Every row gives one point. The window is the flat piece filled in between its corners: a triangle in 3 columns, a solid with four corners in 4, and so on. A path goes straight from each point to the next, and from the last back to the first. List the points from which the path goes on through the window.

Window:
[[ -6  26 -11]
 [ 22 -22  20]
 [  1  -9 -60]]
Path:
(1): [  1  29 -50]
(2): [-22   4 -54]
(3): [-37   7 -20]
(4): [13 29 -7]
(5): [ 36 -15 -18]
(6): [ -7 -30 -27]
(7): [-6 -3 21]
(8): [32 19 -9]
Through the window after points: 3

Window (6 x 6):
[[ -3  -7   5 -22  26  -4]
 [  2  23 -12  29  19  17]
 [ -2 -28   0   7 -60  -2]
 [ 19  21 -11   0  17  22]
 [-21  45  -1  -1  -5 -15]
 [  7  24  13  17   4  14]]
Path:
(1): [ 13   2  -3  19 -27  -8]
(2): [  5   9  -3  13 -12  -6]
(3): [-20  15  -3   4 -18  11]
(4): [-33  15 -12  -8  -2  19]
(5): [ 23   8   1  14 -10 -16]
(6): [ 24   3  -3   8 -14  -3]
(7): [-21   5 -11  -6  -5  37]
(8): [ -2   3  -4   1 -21  21]
Through the window after points: 2, 6

Window, 9 rows:
[[ -7 -21  -5 -34 -15  17  11  21  -5]
 [  0  -9 -41   2   0 -12 -17 -56  22]
 [-13 -17 -10 -42  -7 -12  38   6 -20]
 [ 35  15  -6 -51  31  17  19  30  39]
 [ -3 -20 -33  -6  14 -23 -31  14   5]
 [-17  32 -22   5  20   6  13  11 -24]
 [-34   0 -20   8  38   6  22 -27 -19]
 [ 34  13   3  -1  32   0   2 -20  27]
 [  6 -33 -33 -29 -17  12  30  20 -26]]
Path:
(1): [-21   7 -10  38  30  -7   8   2  41]
(2): [-17  -2 -17 -14   9  -1  27  15   5]
(3): [  6   1 -36 -33   5  15 -15  -1 -49]
(4): [  7  -1 -11 -27  15  16   6   3 -15]
(5): [ -4   0 -18 -19  10  -2  25  31  -4]
(6): [-14  -8  -9  -5  14   7  23   7  -4]
(7): [ 25   8 -38 -50  18   9   4  -1 -37]
(8): [ 18  25  -2 -36   4  15  -9 -12 -40]
(9): [-16  -7 -29   1  22  -6   8   2   4]
(10): [-18  -2 -24 -12  17  -6  29  10  11]
(11): [ 11  17  -2  -2  31  23 -22   8 -56]
(12): [ 19   2 -14 -60  20   7   9 -17 -19]
Through the window after points: 8

Window:
[[  1  -6 -47  19  -7 -37  15  -9  22  13 -50 -17]
 [ -2  14 -22 -23  17  -7 -22  32   2 -20  -6  14]
 [ 26   2  -7  29 -14 -23 -60 -19  10  11 -27  14]
 [ -5  53   1 -11 -34  26 -15  14  49  21   8  47]
 [ 24   6 -25   8  -3 -18 -16  33  25 -27   6   5]
 [ -6  13 -15 -17 -16  25 -22  -4   0 -39  11 -15]
 [-11   6  -8  -3 -30  -2 -19   7 -10 -15   9  15]
 [ -8  21   5  10  14  -3  13  19   6 -11   7  -8]
 [ -5   3 -30  -5  -5  31 -30  18 -10 -12  18  -4]
 [  7 -26   2 -47   4  18 -14  -4 -19   8   9  17]
 [ 17  25 -18   2  -8 -10  33 -15 -10  20 -27   8]
 [ -2  14 -28  -2  30 -11  -8   6  23 -10  18  38]]
Path:
(1): [ -9 -11  -6  14  -9  27  11  21   5 -33  -1  18]
(2): [ 11  21 -19  -9  -5 -11 -32  -7   8   1   5  -2]
(3): [  8   9 -24 -16  -4 -14  -4  11  15  14  17 -10]
(4): [ -5  12 -15  13   2   4  -6  11   8 -15 -12   9]
(5): [  1 -12 -28  25  -9   3   4   8  15 -10 -51   8]
(6): [ 11  21 -29 -10  -5 -35 -11   3  21   5  13  -8]
(7): [  3  10 -16 -17  -6 -19 -36   9   8  -3  29 -15]
(8): [ -1   3 -15   5  -2  22 -18  11  13 -16 -18  37]
(9): [ -6  -2  -2 -10  -3  17   7  -1  10 -26 -22  44]
(10): [  6   3 -13 -12  -3  -6 -25   4  -5   8  14   2]
(11): [  6  12 -28 -20   3 -13 -15  13   2   0  20  -8]
(12): [-11   9  -5  13 -12  18  17   4  13 -19 -32  38]
(13): [ -2   8  -6   5   3   6  -4  10   9 -15   1  13]
(14): [ -1  40 -12  -4  -8  -6  -5  25  11  12  13 -22]
(15): [ 20  21 -12  -5 -12 -23 -42 -12  15  25   6  10]
(16): [  7 -15 -10  42  -8   0 -32   0   3 -25 -50  14]
Through the window after points: 3, 5, 9, 13, 15

Window, 14 rows:
[[-12  -4  35   1 -15   2  52  21  17  13  16   2  41   0]
 [-13 -27  22  35   2  -4 -17 -47 -30   3  19   5 -11 -17]
 [ -5 -15 -12   3  15   6   5  -8   4 -11  34  -9 -11 -32]
 [  9  -6  23  22 -27 -21  18  19  17  28  33 -11  60  16]
 [ 16 -10   1 -31 -13  -1 -19  15 -17  18  -5   9  12  16]
 [-21 -14   5  22 -21  -9 -17 -38  14 -11   8  -9 -28  18]
 [-10  21 -10  -1  22  -2 -10 -12 -12   9  20  19 -19  -1]
 [-12  14   6   5 -29 -20 -20 -24 -15  -1   5 -16 -20 -14]
 [ -7   2   4  30  10  37   8   3 -28  -8  33 -10   2  -6]
 [ -7  -6  -7  21  -8 -37 -21  -2  -7 -10 -21   5 -27  -1]
 [  3  13  10  -7 -10  -9 -41   4  19  15 -31   1  15   1]
 [ 15  10 -11 -17 -14 -13  -8  -8  -9   0 -22  12  48  15]
 [-30  -3   9   9 -18 -22 -45 -14  -3 -29  11  13 -15  -4]
 [ 40   7  16   2 -34   3  14  15  11  16   6  27  41   4]]
Path:
(1): [ 19  -8  18   8  -4 -13 -22  -9  -6 -10  23  -2   6  -1]
(2): [  3   6  37   3  -2 -11 -10  -4 -13 -13  12   6   0   4]
(3): [ -3  -4 -16   4 -16   6  -2 -12   1  13  11  -2  15  -8]
(4): [-26 -29 -21  19 -38 -19 -16 -13 -13  12 -29  27  21  14]
(5): [ 12  13  22  -1   7  -3  -8 -12   5 -10  23 -15 -12  -2]
(6): [14 10 14 -2  1 -3 -2 -8 -3 -5 10 -2  7 -8]
(7): [-38 -17 -16  16 -26 -10 -20   4 -25  22   7  17   7  11]
(8): [-17 -24  -6  13 -37  -4  -9  17  -1  49  24  -4  22  -4]
(9): [ 12   7  27  14  -7 -19  10  -8  12 -12  15  -4  29  19]
(10): [ 16  -2  29 -21  -2 -14 -19  -7  -9 -24  23  -1  -2   1]
(11): [-25   1 -27  44  -9   6   8   2  -8  33  -7   6  20 -16]
(12): [ -9 -10  -3  12 -20  -1  -2  -3 -16  12  12   3   3  -2]
(13): [  1  24  35 -15   1 -21  -3 -18  29 -21   4 -18   0  -3]
(14): [ 28  -8  14   6   6 -25 -20 -10  -9 -31  29   7  -7   3]
(15): [-46  14  -6   7 -23  17  -9 -14 -10  24 -21  -4  -8 -13]
(16): [-23  -2 -10   7  -7   7  13   2   4  18  -7  14  14  -4]
Through the window after points: 4, 8, 12

Window (14 x 14):
[[-35  21  24   1  10 -27  22   4 -15  21 -14  10   8 -35]
 [  6  21 -11  10   9 -21  -6 -19  -9  -1 -20  44  35 -35]
 [ 11  31 -11   9  12 -24  26  13 -39 -10  22  29  17 -15]
 [-52  12 -17 -32  24   0   6   2 -10 -17 -16  18 -17 -32]
 [  2   8  27   0  29  37  17   2  42   7 -37   9 -27  47]
 [-10   1  17  16  19  41   0 -13  25  13   6 -12  -1   2]
 [ 24  13  37 -26  20  40  25 -33  19 -12 -31 -24 -28  22]
 [-26  22  27   2 -18 -14 -29  27  -4 -13  -7 -36   4  23]
 [  0 -10   4  -1   4   7  35 -47  55  16   0   6  11  39]
 [ -7 -11 -18   5  -1 -12  14   0 -52  10 -23  23   5 -23]
 [  3  30 -30  18   8 -15  32  21 -24 -12 -30  -8  21 -33]
 [ -4  10  47 -16 -39  29  -3  48  22  -3  -1 -25  39  26]
 [  8   0  21 -16 -29 -22 -26  50  34  26  18 -25  14   0]
 [-14 -10   0  22  10 -32  21   8 -21 -34 -11  29   4 -50]]
Path:
(1): [-20   0  13  -5  18 -22   5  -2   0  -2  -6   7  20  -3]
(2): [-16  -8   9  -7  26 -12  14  -9   9  -9 -19  10   8 -12]
(3): [ -5  13   6  18 -16  -3  11   2  -1   2  -6  10   6 -14]
(4): [ -7  21   2  -3 -20  30  10   1  20  18   8  14 -12   3]
(5): [  0 -10  27 -11  36 -35   0  12  -6 -15 -29 -31  37   7]
(6): [  4   7  23 -20  36   3 -12   6   8   3 -18 -19  29  15]
(7): [-21  18  16  13 -22  15  33 -15   3  -3  -8   5 -39 -17]
(8): [ -4  13   8  22 -52 -16  14  10  -8  -9   7  16 -12 -46]
(9): [  1   2  -4 -16  60   9   2  -1   4  -1 -27   4  26  35]
(10): [ 15   1  10 -12  53 -10 -14  17  -6 -14 -13   8  24  19]
(11): [-30  23   5  15 -31  16  38 -16   5   5 -21  -1 -13 -25]
(12): [  4  30  13  13 -41  29  33 -31 -36  22   3  12 -24  27]
(13): [-18   1  15  -8  26 -13   6  18  21  -7 -12  -8  13 -13]
(14): [ -2   0   4  -8  38 -16   3  11   2  -1 -17 -16  16 -10]
(15): [-13  29   7  11 -54  10  33  -5   1 -10 -10  29 -10   7]
(16): [ -5  12  -3  13   0  15  15  10   7   1 -13  11  -8 -13]
Through the window after points: 6

Window (14 x 14):
[[-13 -12  24 -22 -10 -14  49   8 -18 -10   5 -39  19 -22]
 [-10 -50 -18  16  -1  48  -5 -30  28  -7 -25  -6 -17  60]
 [-18  14 -32  22  -9  23 -24 -25  18   2 -10 -15 -37  54]
 [ 15 -14  20 -23   6   1  13 -19 -11  -1  11  11  -5 -39]
 [-20 -26  -8 -32 -23  -3  14 -15 -16  33  27  -9  29 -19]
 [  7 -26  20  26 -17  -1 -23  -9  13  29 -20   7 -12  59]
 [  3 -22   5  13   8  13  12  21 -10  15  23 -26  27 -45]
 [-13 -15  21 -42 -24   8 -10  31  -4  -8   7  -7  27 -36]
 [-16 -29  -1  53 -27   3 -13  -5 -31 -23 -16  53  10  35]
 [-16 -33 -14  35 -30  12   6  -7  46  -2  10  13 -42  43]
 [-21   0   6 -24  11   9  37  23   2  27  -8  13  23 -24]
 [  4 -27 -22   9  11 -15 -15   1  15 -14   9  19   5  58]
 [-40 -42   2 -18  15 -17   9  11 -12  12  -7 -23 -13 -45]
 [ 24 -35 -33  51 -43 -23 -12  -6   3 -18 -52  41  16  20]]
Path:
(1): [ 35  -1 -32  -3  -6  31  28  19 -20   2  -9  39 -22  -8]
(2): [-57 -47  27   0  -6 -16 -17 -27  21  -5   9 -31  29   8]
(3): [-12 -12  14   2  -4  10  27 -18  40   4 -14   8  12   0]
(4): [  7 -42 -35   0  -9   1 -28  29 -50  17   9 -18  -5  11]
(5): [  6 -27 -11  12 -21   6  16   9  -8  -6   7  10  -9  11]
(6): [-21 -19  17   3  -3   3  -9 -12   0  12 -17  -1   6  -5]
(7): [ -3  -4   8   5   6   3   5 -22  23   0 -14   5  18   2]
(8): [-14 -33 -12 -18 -28  10   2  23 -36  28  21  -2 -32   5]
Through the window after points: 7

Window:
[[-33  15  60 -15 -23 -24  28  46  27  42 -13 -24 -14   5]
 [-33  -5   6  34   2   4  19 -16   9  26  29  19 -41 -17]
 [-29  33 -21   3   2   9   8  13  40  -5 -33   4  23   0]
 [ 12   4 -15  37  19   0 -13 -59  48  25  31 -46 -35  10]
 [-19  23  21  19 -13   7  18  32   2  -3  15 -26  23  13]
 [-46 -25 -18   8   3  10 -18   0 -15 -10  -3 -43 -19  -5]
 [ -9  20  30  22   2  22  29  37  -9  -3 -48  10  40 -38]
 [ 20 -40  24  15  20 -31  -1  15 -21  -4 -30  -9   5  25]
 [ 14   3 -34  40   5 -18  34   5 -29 -35 -28 -39 -19   4]
 [ 37 -31  16   3 -18  12  37   0  41  36  18  -8 -20 -11]
 [ 19  42   7  14 -10 -18  17 -18  -2   7  37  27 -16 -51]
 [-34  14  -8  -6   2  42   5 -13 -38  -7  -7 -17  -6   8]
 [ -7  13  -5 -22  31  24  33  30   6   6  10 -35  -7  -3]
 [ 13 -31  57  19   1  -6   2  -6  -4 -25  11  -7 -36   7]]
Path:
(1): [ -1   9  26  12   3   2   9  24   4  13   5 -11 -29  -4]
(2): [-19 -12   6   7  -9   0  39  -7  10  13   9 -18   5  -5]
(3): [-12   8   5  16 -30 -17  16 -33  18 -21 -14 -34  33 -32]
(4): [ -7  10 -10  13  20  18  12  17  -1  10  -4  -1 -26  13]
(5): [ 28  23  16  15   2  26  23  44 -12 -16 -15 -10 -11  23]
(6): [-14  -2  12   7   1 -12  12  -5   5   7  -2 -14  12 -26]
(7): [ -9  -6  25  -2  11 -19  58  -6  29   3  33  -9   6 -18]
(8): [ 19  11   9  29  -8  17 -16  13 -17   4 -27   0 -31   3]
Through the window after points: 3

Window:
[[ 19  -4  -2  11  19  14  16  -6 -11 -30  57  13  15  -5]
 [  2   0  -6  20 -10   4  12  -2  -1  -1 -16 -14   0  24]
 [-14  60  19 -13   7   9  17  -2 -10  12  25  -1 -22   2]
 [ -8  13  -1  16  10 -16  18 -19  40  -5  -3   0  22   3]
 [-27 -40 -15  15  10   0   4  10  24  18  15   2   3  14]
 [ 15  17  -1   4   3   4  16  19  11   9 -23 -19   8 -13]
 [  7  11   4  -9  13 -13 -25   0  24   9 -18  22 -34 -18]
 [-21  30 -17 -10  -9  14   1   5 -13 -10  29  -3 -16 -13]
 [ 29  18 -16 -16  27   4 -26 -30  12  18   3 -14  34  -1]
 [-16  -2  27  -9  -4 -25   5  20  18 -11 -21 -10 -14  10]
 [ -7  40  12  15  18  12 -18  -2  20 -17   9   3  -2  19]
 [-16 -14   7  17  21 -17 -18   0 -12  16  17 -27 -12  -1]
 [-20  -2 -45   9   1 -29 -10   8  18  36  30  12  22  12]
 [-15   4  51   1  16  -7 -11   1 -13  -7 -13   9  -7 -17]]
Path:
(1): [ -1  23   7   2  -8   2  -7   8  26   9   0 -11  12  -1]
(2): [ -7  -8  33  19 -19   8 -26 -17  24   2  16   3   1  -2]
(3): [ -7  24 -37  -7  34 -26  21  10  14   9  -6   5   1   4]
(4): [-6  4 -8  6 16  4  9  2  2 -2  1  2  4  1]
(5): [  9  23   4  -5 -25 -18 -24 -12  39  20  15   6  -4  13]
(6): [  4  17  31  16 -20 -17 -21  -6   3  14   4 -37  10 -19]
(7): [-7  2 -5  5 23  1  4  5  3 -7 14  5 -5 10]
(8): [-13   6   7  -5  17 -12  -4  13   5  -5 -11   1 -12   3]
(9): [ -3   5  20   5 -11 -12   1  -2  18   1   1  -8   3   5]
(10): [-13  11  17  10  -4   3   5   0   4   6  10  -8   1  -6]
(11): [-3  6 -2  3 20 -6  0  2  2 -6  4 -4  0 13]
(12): [  5  10   5   2  26   1  15   8 -14 -18  -1  13   7  10]
(13): [-16   8   3   4  -9  -5 -10  -4  25  16  10  -4  -4  -9]
(14): [ 21  29  14   7 -20  17   3  -2  17  19  38 -16   2  -4]
(15): [-17   1 -25   3  34 -10  -4  -4  -3  -8 -22   8   9   0]
(16): [ 2  6 -7 -4 21 -5  7 -5  1  0 -2  9 -1 -1]
Through the window after points: 2, 6, 8

Window (14 x 14):
[[ 30   1   2 -21  22  -2  -2  10  12  16   7  -2   4 -11]
 [  2  16  -2 -10   3  60  10 -16 -25   5  14  -1  26   3]
 [  9  -4 -49  -1  22  -2 -23 -14  -5  -8   3   0  -4  -5]
 [ 26  -4   9 -19 -13  27 -24  25  15 -13  -9  -1  45   8]
 [ -4 -17  -9 -34 -26 -10  13  18   8 -12  -2 -25  12 -11]
 [ 13 -30  16   1  22 -14  -3 -20   7 -15 -23  10   6   7]
 [ -7  -5   8  11  21  -9 -42  -4 -14  10  17  -9  -5   6]
 [  6 -40   7  21  27  19 -20 -10  -3  15  37   8   3   2]
 [ -1   0  28  27  16   4  18   4   4  -1  -3  -5   4   2]
 [ -1 -14  40   5   3  10  13  15 -14 -20   8  24  20  -3]
 [ -6 -17   6   0  -9   9 -13  29 -28  13  -1   9  -6  22]
 [-23  18  -4   9 -10  14  11  -9  12  26  20  25 -10  -1]
 [-13 -20   8 -11  21  43 -13  11  -7   1   8  -4   8   1]
 [  8  -5   6  19  24   9   8 -34  -3  11 -21  -5 -24 -41]]
Path:
(1): [  7  -4  15 -17   5  19   3 -14  -5 -20   2  -7   0   7]
(2): [ 36   8  19  -1  -5  17  -2 -13   7  -6   6   9  -6  -6]
(3): [-11 -10  -2   1  12   9  -4   3   2  10  -4   2  11  -5]
(4): [-10  -5 -10  -7  21  13   9   1 -14  23  -1  36  31 -18]
(5): [ 14  -3  15  14   9  12 -17  -2   3  -6   6 -14 -11  12]
(6): [11 -8  6 -2 -1  6 -1 -3  5 -3 11 -4 -4  0]
(7): [-22   3   1   7  28  33   3  -1 -38  27  -4  22  37  -9]
(8): [  2 -12   5  14  12   7  -8   9   6  11   8   8  19 -12]
Through the window after points: 2
